Each row is a point. The points of each table are mixes of a few directions, plus a little noise. How many directions does each table use, and how many do they share? Where both have some left over, give the other angles between the two spaces (their principal angles), to ten degrees, smallest first.
In the rows, zero is written as 128.

First:
[[165  96  82]
 [122 133 135]
 [ 66 182 205]
 [158 102  91]]
Second:
[[161  97  85]
 [186  77  56]
 [ 83 167 183]
 [115 138 142]
 [ 92 158 173]]
Directions: first 1, second 1, shared 1

First:
[[122 108 182  78]
 [127 112 163  96]
 [160  88 154 116]
 [177  76 144 130]
 [ 95 194  58 176]
 [ 92 193  64 170]]
Second, 7 rows:
[[161 115  94 156]
 [196  63 110  49]
 [119 133 141 140]
 [ 71 170 138  73]
 [ 62 160 188  91]
 [129 137 125 197]
 [159 118 100 190]]
Directions: first 2, second 3, shared 2

First (8 x 6):
[[111 122 167 188 119 105]
 [156 108 128 164 145  94]
 [161 202 129 128  96 104]
 [ 85   7 147  82 145 138]
 [120 184 104 123 127 167]
 [107 151 125  42  95 160]
 [140  93 132 175 152 105]
 [144 156  92 121 144 151]]
Second, 7 rows:
[[162 128 165 121 132 150]
 [136 131 137 130  88 137]
 [165 129 169 123 127 152]
 [172 128 174 120 130 156]
 [ 99 134 101 142  56 121]
 [129 122 125 117 212 116]
 [ 30 127  21 144 152  61]]
Directions: first 4, second 2, shared 0; angles 50, 80

First (8 x 8):
[[129 147 100 104 141 152 161 153]
 [144  90 180 186  73  71 168  58]
 [ 87 126  81  91 201  77  77 141]
 [136 156 102 174 158 245 107 209]
 [124 166 114  40 136 170  77 167]
 [116 125 124 136 148 133  77 140]
 [156 118 164 149  69 120 195  90]
 [132  99 157 143  96  56 165  66]]
Second:
[[155 132 160 113  68 129 189  99]
 [149 130 152 115  82 129 175 105]
 [163 133 167 109  53 129 204  91]
 [ 99 124  96 145 192 128  65 159]
 [170 133 175 103  37 128 220  84]
 [101 124 100 142 181 128  74 155]
 [ 99 124  95 144 191 127  65 159]
 [ 87 123  80 151 222 128  34 174]]
Directions: first 4, second 1, shared 1

First, 7 rows:
[[ 82 121 209 120 134 130 111 112 166]
 [118 131 133 134 132 135 118 108 136]
 [160 109 134  93 111  94 167 217 106]
 [132 153  54 172 141 163 102  48 120]
 [185 144   7 151 125 137 141 123  79]
 [137  95 203  70 107  79 170 245 126]
 [ 82 142 154 155 145 159  87  44 163]]
Second (7 x 9):
[[136  55 143 101 141 151 138 184 130]
 [139 209 105 159 100  84 136  94 140]
 [159 200  97 156  89  68 157 134 153]
 [125  45 150  97 152 168 127 174 122]
 [134  46 146  99 145 156 138 192 130]
 [144 204 100 156  96  80 140 108 145]
 [ 57 138 160 131 172 190  62  12  78]]
Directions: first 2, second 2, shared 0; angles 30, 70

First (9 x 11):
[[155  96  87 140 130 133 106  84 152 173 185]
 [113  57 145 136 159 107  93  95 140 167 185]
 [176 238 173  97 105  52 168 109 105 163  80]
 [133 129 128 168 157 187  72  54 150  92 112]
 [ 88 153 151 135 129 178 112 137 128  66  70]
 [142 190 122 149  67 105 106 169 109 126 145]
 [ 91  77 118 101 163 176 179 162 131  83  83]
 [ 93  98 133  91 129 131 149 139 140 152 123]
 [163 112  95 136 111  83 169 200  95 129 171]]
Second, 8 rows:
[[143 122  92 113  89 138 143 148 116 106 120]
 [156 115  57  98  51 148 159 167 103  85 111]
 [138 123 103 117 100 135 139 142 119 113 122]
 [153 116  64 100  59 146 155 162 105  90 113]
 [ 93 144 217 166 224 103  90  79 159 181 149]
 [121 131 145 135 146 123 121 118 134 138 132]
 [136 124 107 119 106 134 137 139 121 115 124]
 [ 84 149 240 176 249  96  80  67 167 195 154]]
Directions: first 6, second 1, shared 0; angles 30

First:
[[130 113 119 135 116 142 124 124 136 135 116 105]
 [113 130  98 148 117 155 120 140 139 153 106 130]
 [ 81 184  74 162 138 154 114 178 127 183 105 214]
 [139 141 170  98 157  92 151 110 111  72 173 128]
 [165 108 183  92 139  83 141 100 113  84 161 104]
 [170  92 167 106 116  94 120 112 119 129 132 109]
 [106 127  76 165 102 172 105 154 145 191  81 142]
 [123 129 137 119 140 135 149 107 132  77 150  91]]
Second, 10 rows:
[[109 134 145 146 133 129 155 120 165 143 113 118]
 [115 132 139 140 131 129 146 122 153 138 118 120]
 [166 114  95  92 118 125  74 145  54  97 158 148]
 [ 67 151 183 187 144 133 216 101 249 177  79  95]
 [161 115  98  96 119 125  80 143  63 101 154 145]
 [167 113  92  90 117 125  70 146  50  96 160 150]
 [119 131 136 137 131 129 141 124 146 136 120 123]
 [ 98 139 154 156 136 131 170 114 186 152 104 112]
 [140 124 118 118 125 127 112 133 105 119 137 134]
 [137 125 120 119 126 128 115 132 109 120 136 133]]
Directions: first 3, second 1, shared 0; angles 70

First:
[[126 108 147 131 107 148 104 134 107 184 117 126 137 134]
 [127 114 142 131 114 142 111 133 113 167 121 127 135 132]
 [128 126 130 128 126 130 125 128 126 134 127 128 130 128]
 [133 171  86 120 173  85 180 114 174   7 151 132 108 117]
 [126 116 139 130 116 139 114 132 116 160 122 127 133 131]
 [127 116 139 130 116 139 115 132 116 160 122 127 133 131]
 [132 164  93 121 165  93 171 117 166  28 146 131 111 118]
 [126 107 148 132 107 148 103 135 107 185 117 126 138 133]]
Second (10 x 14):
[[130 137 126 113 133 124 136 117 130 134 143 112 143 134]
 [101 153 172 114 151 126 153  74 153 164 152  73 146 154]
 [124 116 123 170 140  95 106 158 161 133 121 193  74 123]
 [151  98  78 119 130 144 129 204  93 121 122 163 158  91]
 [172  74  95 104  98 108 139 141  66  73 111 123 123 113]
 [108 131 166 141 109 172 125 105 113 118  92 102 123 128]
 [126 181 123 121 124 121 108  92 164 135 156 122 131 153]
 [145 136 107 103 130 104 134 117 129 126 156 116 143 138]
 [113 129 141 136 129 163 129 141 121 137 111 125 141 117]
 [110 125 149 158 137 123 120 131 150 139 115 150  96 129]]
Directions: first 1, second 5, shared 0; angles 60

First, 10 rows:
[[140 156 123 123 116 144 124 110 116 134 123 143 113 109 119 113 138 125]
 [143 206 110  99  63 155 100  86  80 138 111 182  73  63 111  92 157 148]
 [ 94  63 108 154 169 108  96 197 116 148 172  74 179 177  91 183 107 151]
 [151 136 112 153 172 164 133 117 133 153 146 110 142 139  97 121 136  99]
 [127 142 150 105  92 110 144 105 139 102  98 156 103 107 168 109 129 131]
 [ 88  80 116 135 135 100  98 187 110 130 153  96 158 157 112 174 109 163]
 [122 132 130 119 110 121 125 128 122 122 123 138 120 119 136 128 129 140]
 [113 125 147 106  87 100 129 127 129  99 104 152 112 118 164 126 122 149]
 [157 111 120 168 212 163 157 124 159 156 153  87 165 163  98 129 131  78]
 [142 127 166 116 129 117 175  94 175  97  95 145 119 126 183 107 128  99]]
Second, 8 rows:
[[126 124 120 136 138 135 120 139 121 138 140 117 138 135 112 135 127 129]
 [135 144 169  96  89 106 165  89 161  86  81 169  97 105 195  98 127 122]
 [134 138 152 110 102 115 154 103 147 103  99 154 109 114 169 109 128 124]
 [127 128 124 130 134 129 124 132 124 130 130 124 133 131 121 130 128 130]
 [130 129 132 126 124 124 131 124 130 123 124 132 123 126 136 124 129 128]
 [127 124 114 138 141 134 117 141 119 140 142 115 137 133 107 137 128 131]
 [116  99  54 183 200 168  63 198  71 204 212  54 184 170   7 182 127 141]
 [133 140 158 105  99 113 154 100 150  98  93 157 104 111 176 108 128 121]]
Directions: first 3, second 1, shared 1

First, 10 rows:
[[ 81 165 109 160 168 124 113  96 142 128 172 134 127  88 130 166 129 115
  153 121]
 [181  49 146 158 101  83 121 183  99 101 107 155 153 193 129  82 133  71
   95  98]
 [107 145 129 132 126 134 135 107 129 133 132 120 122 124 119 132 138 135
  129 138]
 [135  92 151 160  93 105 141 134 103 111 114 130 133 182 106  88 152  96
  100 128]
 [102 172 132 106 141 151 130  95 146 136 152  96  86  84 127 152 114 153
  166 141]
 [ 99 175 120 106 136 172 142  98 143 132 135 106 109  91 116 147 118 173
  145 159]
 [114 184 117  59 150 148 119  97 161 186 130 103 100  68 161 174 120 184
  164 132]
 [115 144 124 110 128 107 123 106 135 181 115 131 136 130 148 143 161 140
  121 119]
 [180  50 157 164 105  87 118 181 101  79 129 140 126 179 122  81 115  59
  118  97]
 [164 102  95 126 131 168 138 182 120  93  93 166 188 141 122 116  99 153
   88 146]]
Second, 10 rows:
[[129 126 131 139 130 127 122 133 123 116 138 131 120 126 130 128 119 116
  137 119]
 [127 133 134 146 125 135 117 136 110 111 140 138 113 129 137 130 115 114
  142 108]
 [114 173 124 109  90 170 134 118  91 166  82 153 132 151 153 133 150 179
  109 119]
 [130 120 125 118 134 119 134 124 143 135 126 119 137 125 119 126 134 132
  121 142]
 [121 153 137 156 109 155 109 139  80 110 133 156 100 138 155 133 112 119
  148  86]
 [122 153 138 158 109 155 108 140  79 107 136 157  98 138 155 133 110 117
  151  84]
 [112 179 122 101  84 176 137 115  89 177  71 154 137 155 156 133 156 191
  102 122]
 [129 130 139 163 128 134 107 143 100  92 156 143 100 126 141 131 102  95
  157  92]
 [151  46 113  89 194  44 160 114 249 134 152  55 178  91  58 114 142 106
  104 215]
 [145  67 117  99 177  65 152 117 218 133 146  74 165 101  76 118 139 112
  109 193]]
Directions: first 5, second 2, shared 1; angles 90

First (10 x 24):
[[133 166 132 150 114 119 109 163 163 170 134 116 137 150 182 161 181 149
  141  96  99 101  49 155]
 [ 93 122 122 119  84 176 124 134 102 120 136 116 144 149 144 178 166 126
  164 115 110 129 102 122]
 [ 88 142 123 129  68 181 113 154 115 141 140 107 153 166 177 206 202 136
  179  95  91 115  53 136]
 [ 83 136 122 124  63 189 114 150 107 134 141 107 154 166 172 208 200 133
  182  98  92 119  61 131]
 [189 113 136 131 217  47 148  95 153 115 111 158  92  74  64  17  25 119
   53 172 179 144 227 121]
 [108  72 120  94 133 159 153  81  68  66 123 141 121 104  57  99  67  98
  123 169 163 167 230  88]
 [ 70  90 116  97  72 209 136 110  60  83 135 119 145 143 111 178 145 109
  174 133 123 151 149  98]
 [195 115 137 133 224  38 149  94 158 118 109 160  90  71  62   9  20 120
   48 174 182 143 230 122]
 [162 177 137 161 145  79 109 164 190 183 129 123 126 137 179 128 160 154
  114 100 108  96  56 164]
 [160 146 134 144 160  84 125 135 163 149 124 134 117 118 134  97 115 137
  102 128 133 117 122 142]]
Second (9 x 24):
[[111  99  75  90 194 198 102 159 102 157  94  70 218 133  23 107  74  69
   73 178 151 134 203 109]
 [131 173  67 141 158 179 122 164  79 123 141 125 174 157 159 249 156 113
  142 145 135  66  55  88]
 [116 131 185 124 171 136 135  61  57 101 163 143 111  67 159 211  86 179
  186 146 102 124 117 128]
 [139 105 134 129  92  89 113 143 151 130 120 137 105 134 130 102 161 113
  135 109 120 152 135 124]
 [118  86 191  87 109 122 153 153 129 183 115 157 126  66  98 145 125  83
  119 113  49 163 116 159]
 [147 146 184 123  90  81 176 163 217 174 107 160 103  75 134  73 156 150
   77  91  86 108  89 203]
 [125 136 102 154  78 118 144 110 181 112 129 128  93 206 141  21 129 129
  111 103 173 157 154 135]
 [154  92  84 129 122  78  57 161 158 113  96  87 142 150  86  64 166 109
  116 137 169 144 196  98]
 [113 186 129 175 140 151 154  36  80  60 187 148  84 166 221 181  99 205
  195 128 165 104  87 110]]
Directions: first 2, second 6, shared 0; angles 30, 40

First (10 x 32):
[[112 117 143 130 146 115 130  87 137 132 107 161 129 120 109 116 113 120
  156 138 120 118 106 130 107 117 106 190 135 143 110 173]
 [132 122 153 131 153  97 119  45 137 130  86 193 138  95  93 113 127  98
  178 144 107 114 112 123  89 111  95 226 109 153 123 194]
 [145 130 136 131 132 115 119  92 128 125 109 154 136 106 115 124 140 108
  146 134 115 124 136 124 112 120 118 158 104 137 141 147]
 [155 130 140 133 134 105 116  80 131 125 100 164 137  97 109 119 145 100
  154 134 111 118 141 123 105 120 113 172  96 140 144 156]
 [168 130 125 139 113 102 124 119 144 114  97 113 127  98 126 103 164  97
  121 116 129  91 181 126 113 123 124 116  77 127 145 132]
 [162 149 131 116 125 146  98 112  89 137 157 168 147 120 134 174 142 134
  142 147 110 188 119 120 142 138 149 120 117 127 186  91]
 [ 61 115 124 120 142 158 146 165 126 142 160 111 116 176 135 140  78 172
  121 134 142 148  70 137 147 130 132 126 201 127  81 128]
 [101 121 104 128 109 149 152 210 140 124 156  49 110 167 156 122 116 158
   79 106 159 114 138 136 157 140 148  48 159 107  97  88]
 [156 136 122 128 116 128 120 141 121 125 134 118 131 120 139 134 148 123
  116 123 128 131 155 125 135 135 141  94 105 121 154 104]
 [ 90 125 101 123 110 164 151 228 128 130 176  47 111 180 164 139 105 174
   72 110 160 134 120 137 169 145 158  31 177 102  99  69]]
Second (11 x 32):
[[110 154 123  66 121 151 127 144  83  80 162 146 140 119 175 170 127  96
  129 104  87  95 108 129 123 137  75 118 151 121 136 137]
 [109 127 134 135 126 115 110 131 163 131 118 137 130  71 106 100 129 174
  154 154 123 145 131 119 110 108 163 117 134 169 152  80]
 [145 121 107 118 107 134 145 158 121 146 134 127 146 124 128 121 136 123
  107 128 151 142 114  96 125 129  96 124 171 121 119 122]
 [ 66 120 127 111  92 146  89 104 132  44 126 150 134  68 133 133 110 166
  208 178  98 118 157 139 119  90 142  97 128 193 165  74]
 [102 163 144 102 138 133 139 147 133 107 132 158 146  98 156 125 129 140
  137 120  94 107 109 122 120 113 136 104 110 125 156 127]
 [186 101 119 249 135  98 174 108 188 220  48  98 119 207  74  70 129 159
  101 135 214 160 140 124 157 105 208 125  65  71 102 185]
 [133 117 129  83 140 126 111 147 107 144 175 120 125 105 120 139 141  98
   97 121 119 149 123 115 114 169  80 163 184 153 112  90]
 [117 105 125 154 113 134 139 114 135 123 119 125 130 168 120 115 130 117
  127 150 156 140 150 128 151 125 133 132 111 124 113 141]
 [128 156 152 112 168 124 129 123 113 128 142 128 114 149 150 148 130 104
  107  93  94 102 118 156 132 147 129 143  94 103 125 158]
 [118 112 149 155 151 122 124  93 133 130 122 118 108 180 115 124 130 105
  118 136 135 134 159 157 152 147 150 156  80 125 107 152]
 [188 132  91 117 121 125 122 140  98 157 126 100 117 119 128 161 115 128
  120  83 132 119 101 127 107 134  96 126 181 102 118 139]]
Directions: first 3, second 6, shared 0; angles 70, 70, 80
